Every row gives one point. Two turns around zero, p and q, are shown by what they do to some points. Write where each new point lands after one turn and then the other. Backwards means that the second turn is done in reverse. Each puzzle has new turns, and all numbers are rounded.

Turn p:
.00,-.32,.03 -> -.05,-.12,.29
.23,-.10,.33 -> -.39,.08,.11
-.08,.45,-.48 -> .51,.22,-.37
-.15,-.03,.12 -> -.07,-.18,-.04
Turn q:
.18,.56,.15 -> .11,.02,.60
-.65,-.02,-.17 -> .22,.55,-.32
.14,-.03,-.22 -> .16,-.20,-.06
.07,.07,.01 -> .01,-.04,.09
.18,-.27,.12 -> -.25,-.20,-.12
.09,-.30,.13 -> -.27,-.13,-.17
Where do these land?
q, then p: .06,.44,-.14 -> -.42,.20,.03
p, then q backwards: .05,-.34,.09 -> .22,.19,.21
q, then p backwards: .23,-.32,-.07 -> -.31,.09,.23
p, then q: -.07,-.19,-.20 -> -.22,-.15,.08
p, then q backwards: -.28,.42,.32 -> .01,-.59,-.10

Turn p:
.04,.03,.10,-.34 -> -.19,.14,-.01,-.27
-.20,-.29,-.25,-.01 -> -.02,-.08,-.41,.12
-.13,-.10,.63,-.12 -> -.17,.62,.16,.08
.44,.15,-.28,.26 -> .02,-.53,.28,.06
-.16,.21,-.21,.21 -> .37,-.15,-.04,.01
Turn q:
-.14,.17,-.12,.12 -> -.11,.07,.16,-.19
-.09,-.25,-.16,-.26 -> .04,-.25,-.29,-.14
-.19,-.06,.14,.45 -> -.13,.49,-.04,-.06
.75,.18,-.04,-.24 -> .54,-.34,.34,.36
-.15,-.12,.12,-.40 -> -.19,-.31,-.26,.11
-.17,.09,.06,.33 -> -.15,.33,.09,-.09
Where do these land?
q, then p backwards: .13,.01,.01,-.32 -> .12,-.04,-.25,.20
q, then p backwards: .00,-.21,.17,.41 -> -.37,-.08,.31,-.07
q, then p: -.39,-.09,-.32,-.35 -> -.25,.04,-.55,-.12
p, then q: .16,.12,.03,.12 -> -.02,.09,-.10,.19
p, then q backwards: .13,.58,.21,.46 -> .60,.41,-.24,.15
q, then p: -.11,-.23,-.36,-.06 -> -.28,-.14,-.19,-.25
q, then p: .07,-.17,.26,-.25 -> .11,-.24,-.12,.29

Turn p:
-.13,.01,-.12,-.17,-.20,.23 -> -.04,-.30,-.14,-.14,.00,-.14
-.19,-.44,-.12,-.11,-.02,.09 -> .03,.11,-.32,-.12,.10,-.35
-.05,-.26,.24,-.23,.01,.13 -> .17,-.06,-.17,.23,.05,-.29
.37,.03,-.16,.15,-.04,.05 -> -.24,.08,-.06,.04,-.30,.18
.03,.22,-.23,-.14,.23,.07 -> -.03,-.12,-.18,-.04,.13,.34
-.18,.01,.61,.47,-.04,-.75 -> .35,.55,.86,.08,.05,-.15
.16,.24,-.17,-.18,-.10,-.02 -> .05,-.21,-.06,-.10,-.19,.25
-.01,.21,-.06,.22,.16,.20 -> -.30,-.06,.08,.05,.16,.18
Turn q:
.03,-.15,-.19,-.14,.46,.42 -> -.02,-.35,-.30,-.18,-.44,.18
-.03,-.03,.18,.01,.13,.22 -> -.13,-.10,.06,.00,-.14,.23
.02,-.19,.12,-.21,.36,-.39 -> -.30,.38,-.32,-.03,-.18,-.10
.33,.13,.15,-.09,.11,-.51 -> .05,.60,-.23,.03,.12,.04
.15,-.08,-.01,.11,-.21,-.26 -> .00,.15,-.04,-.04,.34,-.10
-.08,.05,-.04,-.03,-.49,.15 -> .15,-.13,.41,-.13,.19,-.12
-.06,.25,.03,.08,-.47,-.13 -> .21,.11,.37,.11,.29,-.14
.07,-.26,.01,.15,.28,.36 -> -.19,-.36,-.21,-.09,-.10,.28
-.43,.28,-.26,.13,-.16,.14 -> .22,-.31,.26,.32,-.09,-.27
Where do these land?
q, then p backwards: -.14,-.34,-.23,-.15,.14,-.07 -> -.04,-.24,-.19,-.02,-.28,.25
p, then q: -.26,.14,-.11,.34,.38,.05 -> -.10,-.08,-.04,.26,-.50,.15
p, then q: .24,-.19,-.24,-.08,-.07,.13 -> .19,-.15,.08,-.05,.07,-.32
q, then p: .14,.09,.51,.10,-.07,.40 -> -.23,-.33,-.05,.40,.21,-.31
q, then p: .10,-.10,.22,.13,.22,-.18 -> -.21,-.14,.02,-.19,.24,.09
q, then p: -.22,.33,-.12,-.02,-.14,-.15 -> .00,.21,.32,.12,-.21,.11
p, then q: .18,-.17,.40,.35,-.11,.09 -> -.13,.16,.21,.45,.28,-.02
q, then p: -.02,.31,-.53,-.40,.00,-.04 -> .21,.09,.04,-.05,-.67,.19
p, then q: -.02,-.07,.11,-.26,-.37,-.23 -> .05,.29,.00,-.32,.30,.01

Turn p:
.34,-.06,-.23,.06,.24,-.34,-.27,.02,-.15 -> -.39,.00,.10,.19,-.19,.12,.09,-.42,-.12
-.04,-.34,-.28,.01,-.03,-.17,.11,.05,.09 -> .06,-.20,.01,-.18,-.10,.29,-.13,-.18,-.16
-.12,.43,-.04,.13,-.23,.21,.36,-.02,-.17 -> -.03,-.27,-.34,-.07,.31,-.22,.17,.29,.16
.18,-.19,-.05,.03,-.22,-.11,-.45,.17,.01 -> -.23,.06,.08,.24,-.26,.06,-.32,.02,-.27
.33,-.42,-.06,.01,.12,.15,-.31,-.09,-.25 -> -.07,.34,-.12,.36,-.06,.37,-.06,-.22,-.20
.24,-.34,.21,.04,-.05,-.37,-.19,-.05,-.37 -> -.42,.34,.05,.00,.13,.17,-.30,-.28,-.13
.10,-.17,-.09,-.42,.15,-.11,.00,.38,.00 -> -.06,.15,.14,-.25,-.25,.10,.21,-.01,-.41
-.53,.30,.06,.09,.07,.13,.06,-.07,-.06 -> .17,-.02,-.27,-.19,-.08,-.31,.03,.10,.41
-.24,.37,.01,-.29,-.10,.13,.26,-.29,.31 -> .21,-.19,.18,-.18,.06,-.01,.24,.43,.40
-.25,.42,.46,.34,.05,.49,.43,-.09,.59 -> .76,-.22,.15,.10,.43,-.57,.09,.27,.31
Turn q:
.48,.03,.13,.38,.27,.50,.21,.10,.14 -> -.06,-.03,.02,-.53,.31,.03,-.36,-.32,.43
.31,.19,.13,.29,.36,-.14,.35,.00,.20 -> .35,.01,.20,-.36,.00,.13,-.22,-.43,.04
.14,-.12,-.27,-.21,.01,-.02,-.46,-.34,-.01 -> .03,.14,-.31,.17,.20,-.29,.46,-.04,.02
.37,.24,-.09,.26,-.15,.09,.27,.22,.02 -> -.09,.06,.01,-.05,.10,.42,-.26,-.34,.19
-.04,.05,.18,-.46,-.02,-.13,-.41,-.09,-.15 -> -.23,.04,.10,.05,.00,-.18,.53,.11,-.27
-.34,.35,-.04,.44,-.12,.26,.29,.12,.03 -> -.06,-.21,-.24,-.11,-.03,.29,-.61,.06,-.18
-.08,-.12,-.24,-.54,.13,-.09,-.10,-.03,-.14 -> .09,.06,.20,.31,.28,-.14,.33,.23,-.12
.07,-.19,.03,-.50,-.17,-.05,-.08,-.39,.00 -> -.14,.04,.12,.38,.03,-.45,.29,-.11,-.05
-.42,-.22,.16,.34,-.09,-.25,.11,.17,-.28 -> .13,-.34,-.01,.02,-.50,.20,-.09,.35,.07
-.49,-.23,.04,.00,-.22,-.17,-.18,.23,.19 -> -.03,.22,-.08,.11,-.40,-.04,-.06,.50,-.10
Where do these land?
q, then p backwards: .04,-.06,-.47,-.03,-.14,-.05,.16,-.15,-.11 -> .17,-.04,-.03,.33,.03,.33,-.06,-.24,.01
q, then p: .28,-.27,-.16,.14,.31,-.06,-.12,.14,-.25 -> .34,-.11,.34,.01,.14,.10,.27,.02,-.23
p, then q: .07,.27,.06,-.16,.09,.09,-.01,-.35,.20 -> .01,.17,.19,-.24,-.16,-.01,-.35,-.11,.06
p, then q: .32,-.30,-.53,.50,-.13,-.09,.06,-.13,.26 -> .01,-.30,-.39,-.11,.00,-.45,.06,.13,.60
p, then q backwards: -.47,-.18,-.41,.12,.03,-.23,-.19,-.02,.14 -> .00,-.05,.30,.60,-.12,-.13,.23,-.07,-.04
q, then p: -.08,.00,.75,-.10,-.23,.14,-.02,-.18,-.19 -> -.02,.18,-.03,-.56,-.03,.15,-.55,.16,.15
p, then q backwards: .15,-.08,-.07,-.09,.21,-.01,.42,.04,.20 -> .16,.21,.02,-.10,.38,-.18,-.01,-.03,-.21
p, then q backwards: .06,-.04,-.02,.04,-.22,-.41,-.19,.10,.01 -> -.08,.13,.33,-.03,-.21,.20,.21,.06,.04
q, then p: -.11,.04,.45,-.32,-.22,.29,-.28,.22,-.04 -> .07,.12,-.19,-.60,-.17,-.29,-.14,.15,.10
q, then p backwards: -.26,.62,.40,-.12,.29,.33,.17,.34,-.22 -> .26,-.28,-.07,-.23,-.53,-.51,.42,.27,.13

Turn p:
-.18,-.08,.20,-.40,.16,.23,.27,.50,-.35,-.27,.33 -> -.42,-.08,.25,.15,.09,.59,-.01,.02,.01,.15,-.55
.30,.16,-.23,.01,.07,.13,-.23,-.40,.16,-.30,.24 -> .36,-.28,.08,.02,-.17,.01,-.02,-.33,.13,.35,.29
-.07,.08,.20,-.21,.11,.05,-.09,.17,.29,-.28,-.44 -> .07,.01,.05,.00,-.06,-.37,.00,-.23,-.02,-.04,-.55
-.36,.19,.11,.21,.14,.16,.19,-.08,-.17,.14,-.12 -> -.25,-.35,.09,.04,.17,-.12,.01,.16,-.09,-.32,.04
.39,-.40,.05,.19,-.13,.20,-.01,.41,-.08,.27,.13 -> -.17,.48,-.10,.17,-.10,.27,-.46,.05,.23,-.10,.10
-.06,-.05,.34,.22,-.33,-.12,.30,-.33,-.33,-.04,-.58 -> .05,.02,-.08,-.10,.73,-.38,.09,.21,.32,-.28,-.03
-.26,-.15,-.34,-.27,.18,-.33,.32,.17,-.16,.60,.27 -> -.48,.27,-.15,-.16,-.05,.42,.36,.13,-.51,-.13,.24
.03,-.03,.19,-.08,-.01,-.06,-.14,.00,.28,-.26,.34 -> .16,-.12,-.09,.02,-.34,.12,.09,.03,.22,.24,-.18
-.18,.18,.06,.36,.24,.37,-.22,.03,.24,.47,-.07 -> -.26,-.24,.01,.01,-.40,-.33,-.36,.06,-.12,-.36,.23
.37,.42,-.16,.24,.03,-.34,.42,-.20,.31,-.17,.17 -> .60,-.29,-.42,-.05,.04,.28,.15,-.28,-.06,-.23,.15
.40,.12,.37,-.08,-.01,-.19,.07,-.32,-.25,.16,-.43 -> -.02,.01,-.41,-.35,.54,-.30,-.17,-.13,.13,.07,.00
-.26,.14,-.44,-.11,-.36,.10,-.39,-.04,.35,.14,-.10 -> .28,.19,.47,-.26,-.40,-.28,.08,.07,-.23,-.04,.18
.19,-.15,-.14,.24,-.11,-.38,-.48,.22,-.01,-.29,.26 -> .43,.23,-.14,.36,-.19,.08,-.12,.28,-.08,.44,.04
-.31,-.43,-.21,-.33,.03,.17,.01,-.15,-.28,-.18,.01 -> -.34,.15,.44,.15,.15,.02,.38,-.05,.09,.27,.04
Turn q:
-.11,.15,-.25,.47,.05,-.39,.35,-.30,-.10,-.19,-.37 -> -.31,.60,.05,-.09,.00,.27,-.37,.18,-.39,-.07,-.04
.12,.00,.06,-.30,-.36,.45,-.22,.43,.37,.27,-.17 -> .27,-.45,.13,.46,.05,-.09,.01,-.27,.37,-.05,-.42
.00,.04,.35,-.12,.22,.05,-.38,-.41,.01,.41,-.28 -> -.04,-.06,.00,.25,.08,-.05,.18,.42,.11,.67,-.08
-.16,.00,.02,.10,-.05,-.27,.25,-.12,.26,.21,.33 -> -.15,-.05,.27,-.31,.12,.19,-.23,-.15,.11,.14,.24
.27,-.39,.38,.04,.16,-.32,.22,-.12,.19,.39,.31 -> .04,-.18,.35,-.46,-.18,-.11,-.25,.30,.38,.27,.25
-.28,-.28,-.26,-.10,-.03,.34,-.20,.32,-.46,.02,.23 -> .19,.02,-.09,-.05,-.31,.07,.67,-.36,.03,-.17,-.03
.16,.00,-.30,-.44,-.23,-.30,.08,-.06,.21,.31,-.14 -> -.25,.02,.16,-.21,.27,-.25,-.13,-.17,.27,.12,-.47
.33,.37,.27,-.08,-.29,.25,-.04,.04,-.37,.02,-.19 -> -.30,-.43,-.12,.32,-.18,-.09,.11,.26,-.19,-.16,-.27
-.06,-.01,.05,.13,.08,-.20,-.31,.42,.05,-.12,.30 -> -.01,.06,-.15,.13,-.12,-.09,.03,-.22,.34,-.17,.44
.16,.04,.18,-.01,.36,.26,.03,.28,.31,.15,.38 -> .32,-.30,.31,.07,.19,-.10,.09,.10,.25,-.16,.39
-.02,-.23,-.37,-.04,-.34,.03,-.01,-.18,.06,-.08,.17 -> .06,.01,-.21,-.35,.08,.25,.00,-.23,.10,-.07,-.26
-.12,.49,.29,.03,-.15,-.40,.26,-.06,-.46,-.47,-.13 -> -.60,.02,-.24,.07,-.21,-.19,-.24,-.02,-.66,-.09,.21
-.12,.18,-.35,.26,.26,.02,-.17,-.11,-.09,-.46,-.07 -> .05,.45,-.35,.11,.23,.16,.10,.05,-.25,-.24,.17
-.18,-.36,-.07,.07,.32,.47,.14,-.14,.01,-.45,-.36 -> .71,.28,-.11,.04,-.04,.05,.04,.11,-.48,-.01,-.12
Where do these land?
p, then q: -.34,.17,-.11,.10,-.02,.14,-.45,.11,-.26,-.04,.30 -> -.01,-.22,.10,.18,-.58,.00,.13,-.10,.29,.06,.12
p, then q: .06,-.36,.01,.31,.08,.00,.07,-.38,.33,-.06,.08 -> -.01,-.02,.05,-.33,.23,.32,-.40,-.11,.14,-.20,.10
p, then q: .25,-.47,.48,-.60,-.05,-.04,.12,-.28,-.13,.18,-.65 -> -.26,.44,.32,.06,.78,-.31,-.11,-.18,-.24,.50,.08
q, then p: -.41,.03,-.12,.11,.06,-.38,-.06,.50,-.08,.17,.10 -> .22,-.53,-.05,-.29,-.12,-.01,.26,.24,.24,-.08,.14
q, then p backwards: -.34,.57,-.31,.14,.04,-.11,.07,-.01,.00,.27,.13 -> -.09,-.29,-.31,-.22,.17,.22,.38,.01,-.45,.08,-.02
q, then p: .35,-.20,.14,-.53,-.04,.13,-.10,-.15,.36,-.24,-.75 -> .22,.52,-.46,.15,.23,-.49,-.32,-.08,-.53,.05,.12
q, then p: .22,-.11,.02,.03,-.02,.22,.03,-.04,.30,.28,.26 -> -.16,.18,-.14,.07,-.28,-.04,-.06,-.27,.27,.01,-.20
p, then q: .01,.30,-.02,.21,-.39,-.31,-.14,.19,-.20,.02,.12 -> .05,-.10,-.01,.21,-.13,-.33,.27,.11,.25,-.40,-.03
q, then p: .02,.33,.04,.42,.26,.07,-.15,.10,-.26,-.06,-.03 -> .13,-.26,.19,.30,-.02,.37,-.12,.23,.00,-.21,-.07
q, then p backwards: .00,.24,-.37,.04,.21,-.33,-.10,.16,-.28,-.02,.47 -> -.09,-.34,-.09,-.10,-.03,.05,.40,-.35,.01,.48,-.15
q, then p backwards: .16,-.26,-.22,.32,-.01,.39,.29,.11,-.02,.00,.16 -> -.10,.28,-.14,.07,-.41,.06,.33,.18,.25,-.02,.17
p, then q backwards: -.04,-.20,.13,-.60,-.24,.00,.21,-.33,.02,-.26,-.53 -> -.06,-.15,-.63,-.62,.16,-.12,-.05,.02,.03,.36,.09
q, then p: .07,-.02,.32,.05,.13,.22,.24,.04,.22,-.24,.33 -> -.07,.19,-.10,.18,-.09,.28,-.11,-.03,.24,.45,.04
